Rows are points. To make a cloud, some directions were put in groups of two or more. Within a group, all points are equally far from the middle, so they leave a hole (a ring in 2 directions, a hollow ball in 3). The other directions are filled evenly. Then the cloud was stretched, turned, moved and blurred a little. Count the holes, and give their numbers of directions, smallest first.

Cloud:
[[ -7 -40]
 [ 17 -21]
 [  9 -59]
 [ 25  53]
 [ 13 -25]
 [-15  16]
 [ 58   3]
 [-16  39]
 [ 17 -24]
 [  2 -32]
 [-31 -26]
 [ 37  19]
 [-28  27]
 [ 21  29]]
Holes: 0

Cloud (20 x 3):
[[ 11  -7  32]
 [-31  -8  18]
 [ 31  23 -18]
 [-10  72  10]
 [-10 -46   6]
 [ 42  32  -5]
 [ 22 -37 -24]
 [-29   7 -44]
 [  2  -2 -49]
 [ 19 -17  19]
 [ 21 -39 -33]
 [ 40  43  -4]
 [  2  53 -15]
 [-46 -10  -3]
 [  2   9  43]
 [-18  52  -5]
 [-27  41  -4]
 [ 18 -47 -29]
 [-34  12 -33]
 [ -5   1 -49]]
Holes: 1 (2)

Cloud (20 x 3):
[[ -4  14  13]
 [-66  39   9]
 [-48   4 -13]
 [-11 -19  44]
 [ 18  25  55]
 [ 10  31  50]
 [-27 -21  -9]
 [ 21 -16  -7]
 [ 43  44  20]
 [ 22  24  -3]
 [ 27   3 -21]
 [  4 -34  29]
 [-50  36  28]
 [-50 -21   8]
 [  4  32  -3]
 [-19  30  24]
 [ 38  -4   6]
 [ 35 -19 -19]
 [-57  29   3]
 [-35  47   2]]
Holes: 0

Cloud:
[[-20 -20  55  32]
 [ -8 -18  16 -34]
 [ 34 -13  46  20]
 [  5   1 -13 -48]
 [-51 -16  15  -9]
 [-75 -17   3 -62]
 [-31   8 -31   4]
 [-12  10 -32 -24]
 [ 27  12 -19  13]
 [ 39 -12 -50 -40]
 [ 24  52  25 -21]
 [-25  22 -14 -35]
 [ -7  49  13 -59]
 [ 26 -14  -6  33]
 [ 11  17  13 -50]
 [ 16 -14 -13  12]
 [-20  37  25 -46]
 [ -9 -13 -59 -16]
 [ 22  13 -39   7]
 [-12  -4  38  -2]
 [ 16  51 -47   8]
 [ -5  11  49  12]
 [ 61  13  -3  21]
 [ 39  12  23  -4]
 [-17 -14  47   5]
 [-22 -17 -29  28]
 [ -7 -40  46 -11]]
Holes: 0

Cloud (31 x 4):
[[-41 -11  25   7]
 [ 36 -65  -3   5]
 [-15 -55 -23 -47]
 [-14  18 -22 -26]
 [-26   0  50  -8]
 [ 49   1  32  -6]
 [-41 -32 -49  -8]
 [ 17  13 -28 -31]
 [-40 -51 -30 -31]
 [-37 -47   8  33]
 [ 26  19 -36 -18]
 [ 18 -58  -4 -19]
 [  6  17   4 -15]
 [ -6 -12  17 -41]
 [ -8 -46  -4  -5]
 [ 33 -40 -27  -8]
 [-40 -31 -29 -10]
 [  8 -24  19 -61]
 [  3 -49  -4   5]
 [-51  16   9 -14]
 [ 34   6 -37 -47]
 [  9 -45   7  27]
 [-20  20  19  16]
 [-38 -18  -2 -23]
 [-31 -22  22  16]
 [ 16 -55  31  -7]
 [-52 -49   7  35]
 [ 10  16   2 -15]
 [-46 -33 -10  -6]
 [ 10 -49   5 -26]
 [ 53   0 -32 -22]]
Holes: 0

Cloud (49 x 6):
[[  4 -49   5 -47  62 -24]
 [ -1   2  51 -16  29  24]
 [ -5  69   7  40 -33  15]
 [ 26  36 -35 -34   1  40]
 [-50 -12   6 -21  27  -5]
 [ 13   3   1   3 -34  62]
 [ -6  16 -32  40   9 -34]
 [  5  21  -8 -39  18 -26]
 [ 19  10  45   6 -29  17]
 [-17  21   7  51  16 -59]
 [ 13 -65 -14   1  41 -11]
 [ 27   6  -5  39  20 -53]
 [  1  13 -17  -9  -5 -53]
 [  0 -48  10 -30  20 -32]
 [ 20  71 -22 -11 -47  22]
 [ 21  30 -38 -39  26  40]
 [-11 -30  39  34  -9 -41]
 [ 36   9  13 -20 -12  31]
 [-14 -21   4  42 -13   2]
 [ 38 -30   3  16  33  18]
 [-48 -14 -35 -37   7  50]
 [-48  18 -32  -9 -12   2]
 [-21   4 -33  42  38 -16]
 [ 17   1   3 -38 -20  51]
 [-11  37 -12 -34  42 -10]
 [ 10 -18 -17 -37   9 -26]
 [ -3 -50   7  17   3 -16]
 [-45  20   8 -30  30  21]
 [-21 -45  24   4   9 -34]
 [  9  56 -12  35  14  18]
 [ 17 -12 -44  17  19 -27]
 [ -5   0 -46 -33  48  -8]
 [-14  38  41  32  21   8]
 [ 26  55   0  34   7  -4]
 [  0  25 -34  52  -3 -20]
 [ 39 -20 -22  28  20 -15]
 [-30 -21  29  33   7 -40]
 [-36 -20  17 -45  37  19]
 [-31 -25  22 -14 -25 -27]
 [ -2  25 -49 -42  22  19]
 [-11  59 -27 -13  19  42]
 [ 40  22  20  46   5 -54]
 [ 41  -7 -15  -2  -6  53]
 [-29  33 -27 -26  27  -4]
 [ -6   1 -72  28  26   3]
 [ -6  66 -26   9  -8  47]
 [-15  15  14  46  39  14]
 [ 10 -14 -20 -50  20  -7]
 [-40  34  -4 -27  39  32]]
Holes: 2 (2, 2)

Cloud:
[[ 32  32  51   4  11  35]
 [-18  19  18   3  45 -12]
 [-34  36  -2  -8  31 -15]
 [-11  20  -9 -56 -33  28]
 [-32 -13  51  -3  13  20]
 [  4  -7 -26  50 -18  43]
 [-16 -19  -1  48  11 -21]
 [ 38 -43  11 -23 -18  -8]
 [ -8   1  61 -18   9  45]
 [ 33   1  -8 -45 -18  37]
 [-39  16  -4  32 -26 -39]
 [-42 -12  28 -22  15  43]
 [  5  44  -1  -1   8  55]
 [-32   7 -21 -28 -11  54]
 [ -8 -25  -6 -63  29  -4]
 [-35 -31 -29  17  29  12]
 [ 43  30  -2 -23 -31  25]
 [ 37   2  30 -14  35 -10]
 [ 31 -18  -1 -29 -48  20]
 [-28 -39 -41  21 -10  -2]
 [  7   2 -37 -25 -26  44]
 [-36  23 -16   6 -62 -21]
 [-18  -3  50 -12 -10 -41]
 [ -1 -16 -24 -10  60  23]
 [ 38 -24  43 -13 -24  33]
 [-36  -1 -45 -43  18  -6]
 [-51 -15  38 -11 -17   9]
 [ 14 -34 -26 -35   8 -29]
 [-30   8  57   2  13  21]
 [-21 -28  28 -44 -40   8]
 [-16  39  22 -19   3  56]
 [ 25  -2 -40  -2 -46 -29]
 [-38 -22 -12 -41  39  -3]
 [-37  -5 -53  -4 -32  -6]
 [-21  47   1  16  -4 -37]
 [-25  -7  43  -8 -51 -31]
 [-20 -34  27  31 -10  16]
 [ -6 -32  -8 -24 -37  40]
 [ -6  47  -1 -10 -63   9]
 [  7  20  33  59 -14  25]
 [-24 -33  38  -8  16 -12]
 [ 25 -11   2  50 -58  -6]
 [ 42  41   0 -23 -21   0]
 [ 18  -5  46  44 -41  17]
 [ -1  18  60 -11 -44 -35]
 [ -7  45   3 -39  28  12]
 [ 26  -4 -29 -28 -29 -35]
 [ -5  33   1   1 -45  48]
 [ -9   0   1   1 -24 -64]
 [-21  -2  63 -12  -9  36]
 [  6  26  54 -56  -7   6]
 [ 45 -27  14  19  17  44]]
Holes: 1 (6)

Cloud:
[[-41  10   4   4  10  52  10 -53]
 [ 33 -34  -1 -34 -55  -1 -47 -17]
 [-11 -22 -32  49  19  10 -42 -32]
 [ 38   8  19  37   4 -20   7 -20]
 [ -5  31 -39  47  40   0   0 -21]
 [-32 -24 -24  45  16   8  -6 -63]
 [ 32 -22  -8 -28 -12  47 -33  18]
 [-19 -10 -70  23  -4  10 -35 -41]
 [  2 -17 -18 -49  -5  37  13 -25]
 [  5 -16 -73 -21 -15  21 -15  -6]
 [ 32  -4 -35 -16 -45 -25 -27 -53]
 [ 28 -18  31   0 -25 -11   6 -44]
 [-22 -20 -42 -28 -17   9  17 -58]
 [ 22 -27 -16 -47 -39   5   5 -17]
 [-30  30 -17 -42  -4  22  27 -12]
 [ -4 -26 -20  -2  16  40 -60 -29]
 [ 40   0  16 -14  -6  45 -37   9]
 [-14 -33  44  18   8  40 -38  -7]
 [ 38  42 -25 -16 -41   0  21 -12]
 [-49  32 -48   4  15   8 -27 -21]
 [ -8  22 -34 -15 -20  -9  65 -16]
 [ 25 -24 -40 -33  -2 -30  21   5]
 [-45  -4 -35 -38   1  15 -35  28]
 [-20 -28  22  37  35   1 -75   8]
 [ -3 -63 -33 -14  -9 -13   6   2]
 [-32  40 -26 -10  30   0  35 -29]
 [ 20 -40 -47   4 -16 -15  13 -71]
 [ 12  12 -20   6  58   7 -21  28]
 [ -7  33 -34 -29  18  -5   0 -42]
 [ 15   0  -8 -22 -14  57  38 -45]
 [-63  22   6  -4 -25  11 -19 -23]
 [ 29 -46 -39  21  29 -40 -15   7]
 [ 47 -32 -12 -12 -25   2  25 -77]
 [ 22 -45 -34  28 -26   5 -43 -32]
 [ 59 -13  13   1 -15 -18 -32  19]
 [ -4  23   6  45  -7  32  63 -18]
 [-27  41 -34  -2  32  -2   4 -33]
 [-38  -8 -19   9  10   2 -55 -49]
 [-36 -27 -35  26  28 -15   2  32]
 [ 32 -57   8 -27 -14  12 -63 -23]
 [ 17 -35 -39  28  22  33 -23 -15]
 [ 27   1   8  18  -3  21  28  35]
 [ 29 -14 -30 -13 -51  19  13 -14]
 [ -4 -48 -38  15  -7 -11 -87  18]
 [-25 -14 -21  22  14  12 -79 -34]
 [-60  -4  30 -25  -3  24 -59  -1]
 [ 12 -21 -41 -13 -23  42  -1   7]
 [ -4   4  -6  46  13  52   2 -59]
 [ -7   1 -20  36 -43  12 -27  -3]
 [ -4 -20 -16  51   3  -5 -68   5]
 [ 45 -50  -8  -8   5 -46  12  13]
 [ 42   5 -41 -28   2  35  -8 -35]
 [  6 -53 -41 -12 -14 -11 -60 -16]
 [  7   2 -65   3  -5 -31  14 -21]
 [-11  16  -7  39  51  -4  12 -48]
 [-20  -1 -13  29 -41  36 -34  -2]
 [ 12  43 -55   9   8  14  10  14]
 [-14 -26   8  -3   2 -30 -21 -35]
 [  6  24  28  39  -3  -7  36 -15]
 [ 21   2 -41  47 -30  -8   9 -22]
 [-27   6 -29  17  17  52  -6  -3]
 [-15  30 -45 -29  19   8  34  -2]
 [ 50  12 -10  13  13  11   3  32]
 [-26  45   3  22  23   3 -17  33]
 [-51 -14  -4  21   5  41  19 -51]
 [ 32 -20 -57  14 -12   7 -66  11]
 [-53 -14 -25 -16 -19  -2 -53   6]
 [-20  -6  40  -8  11  45  23   1]
 [-24 -16  54  22  -5  22 -24  -6]
 [ 30  -5 -11  31  45  -5 -11 -38]
 [ 53   3  18 -39   9  10 -39  23]
 [-25 -30 -52  -6 -14  22 -73  13]
 [ 34 -27  28  52  26   9   0  -7]
 [-32 -26 -29  -9  14  16   9 -59]
 [ 17   5 -81  -2   2  26  12 -24]
 [ 59 -17  17 -21 -10   4  25 -29]
 [-16 -40  40 -12  14  20   6 -37]
 [-16  38 -30 -30  24   0 -30  32]
 [ 11  31 -45 -14 -30  47  20  -9]
 [-35  30 -64  19 -20  -4 -36 -15]]
Holes: 1 (6)

Cloud:
[[-36  41 -42  10  12 -27   3  46  11]
 [-14  -2 -28  -6 -29 -39 -49 -37 -20]
 [-18  16 -78 -24   0   9   1   5 -18]
 [-49  26 -37 -21  12 -15   3  53 -19]
 [ 60 -26  41  24   4 -20  -1  12 -21]
 [-53  46  31  51 -13  15   7  50  10]
 [ 24  66 -33 -27   8 -63 -17  44 -58]
 [-22  33 -27 -12  28  24   3   8 -71]
 [ 19  16  -2  27 -26  27  -8 -12   4]
 [ 18   0 -15   5  14   0  64  13  45]
 [-31  -6  59   7  -3 -48  18  -3  70]
 [ 53 -34  35  19   9  12  -5  -3 -31]
 [-28  -9  41  49 -19  12 -22  24 -59]
 [-44  -3 -32  -7 -20 -31 -29 -27 -17]
 [-16 -40   4  25 -47 -14 -21  16 -53]
 [-42  11  59 -17   0   9 -34  -8  -8]
 [-33 -50 -48  11  30  -9  40  13  20]
 [  0 -13   9 -33   8 -70  -8  28 -23]
 [ 41 -47  -8  19 -16  -8   4 -47 -23]
 [ 32  12  22 -19  16 -32 -16 -41  27]
 [ 18  29  68  10  13 -10  40  26   2]
 [-18  11  28   1  38 -21 -16 -35  15]
 [-30 -17  23 -12   1 -22 -27 -17  34]
 [-82 -22   7  -6  -2 -18  23  13   2]
 [ 51  -8  -3 -12 -28 -36  22  42 -37]
 [ 22 -17  25  14 -13 -41  17  22  55]
 [ 15   3  19  18   2  44  16   9  41]
 [ 43  -2  -4  -3  38  18  -3 -12 -24]
 [-72  32  12 -31  22 -12  23  34  17]
 [  9  66   3 -30  -8 -65 -17   4 -50]
 [-23   9 -60 -38  29 -39  31  -8  10]
 [ 21  25 -12 -16  23 -79   4   9  35]
 [ 26 -14  42  12 -18   3  -1   9 -38]
 [-59   9  -6  24   2  -4  53  14  21]
 [ 43  17 -38 -43  22 -34  32 -13  24]
 [-11 -17  46  31  22   9  28   3 -27]
 [ 14 -30 -35 -74   7 -51  12  21  -6]
 [ 17   4  -9  -2  65 -44   3  27  -1]
 [ 13  63 -23 -30  -6 -81  -3  -7 -13]
 [-24  -9 -33 -13  56 -13  16 -11  22]
 [-19 -36  26 -10  -3 -27 -40   2  12]
 [  5 -28 -24 -48 -14  -2  30 -33  24]
 [ 25  23  15 -43  24 -26  44 -13  -3]
 [ -7  37  45  24 -46 -48  22 -10  31]
 [ 48  -9  16  -9 -37 -12 -14 -39  27]
 [-69  -8  17  -3  -5 -19 -10  17 -12]
 [-15  -5  10  50  -3  27   5 -28 -58]
 [-23   7  38  58  -1  -8  -4 -10  18]
 [-76  73  29   8  -7  -7 -20  32   7]
 [-30 -27  17  41 -21 -26  -2 -43 -54]
 [ 10 -17  72  19  -7  -3  10   4 -18]
 [ 21   4  20  50 -23 -13 -39  52 -60]
 [ 22  14 -13  64 -13   1 -14  11 -16]
 [-25 -25  34 -15  57  -7  -9 -10 -15]
 [-29  57  27 -37 -11 -12   0  22  -7]
 [-32  17   0 -51 -24 -17   1  -2 -40]
 [ 15  23 -30   4 -23  29 -28   4 -11]
 [ 17  20  73 -11 -22 -41  39  24   4]
 [-43 -24 -20   8   2  -1  37  48 -15]
 [-11 -37   9  14   7  55  24  24 -12]
 [-26  22 -55   3   6 -21 -24 -11 -28]
 [-14   9  63  13  35 -45  41  22  11]
 [ -2 -12  29  11 -19 -12  26  28  30]
 [-52  -6 -30   9  13  26 -36  16 -18]
 [-33  13 -29  46  -2 -13  19   5 -30]
 [ 15 -14  26   8   7 -62 -27  29 -34]
 [ 15  49 -11   4  22  17  32  17 -41]
 [ -8 -13  40  33   8  10  19  -7 -41]
 [  4  11   8 -24  53 -20  -5  40 -10]
 [-77  -1   1  -7 -27 -27 -19 -15 -12]
 [ 37  16 -11   5  25  20 -14 -16  22]
 [ 15 -39  41  36  -9 -53 -19 -38   9]
 [ 35  43 -45   4 -29  -1 -13  -7 -21]
 [  2  20  28  11  12 -62 -35 -19  -7]
 [-50  27 -78 -16  25   8  13  31  -7]
 [ 42 -46  17   9  16  16  13  12 -31]
 [-40  16  32 -21  -4  -6 -26   6   5]
 [ 41 -79   2  21   9 -47  -3 -25 -26]
 [ 49 -37   1  30  -2 -16   3 -20 -28]
 [  6   4 -18  -8 -32 -38 -60 -14  -6]
 [-17  -9  36  -8 -12 -53  36  29 -20]
 [-21  31 -19  20   9 -45 -23  -2 -18]
 [-16  -2  10  51   0 -30 -41 -16 -15]
 [ 16 -13  25  37  12   5  17 -16 -20]
 [-19 -18 -62 -33  21 -22  10 -17   6]
 [-62   3  40  36  39  -3 -10   6 -41]
 [-20   4  73  39 -17 -51 -30 -15 -42]
 [-28  24 -14 -15  -3  47   6  23 -34]
 [-58 -20   0  46  -7   2   9 -24 -11]
 [-48   3  14 -40  49  -5  24  18 -11]
 [-10  -6 -34 -40  26  -3  30 -27  31]
 [-20 -11  25 -12  20 -82  44 -20  26]
 [-56   6   0  18  51 -17  47   8  38]
 [  0  15  26  15  11 -73  -8  -2 -10]
 [ 32  66 -16 -26  20 -51   6   5   8]]
Holes: 2 (2, 2)
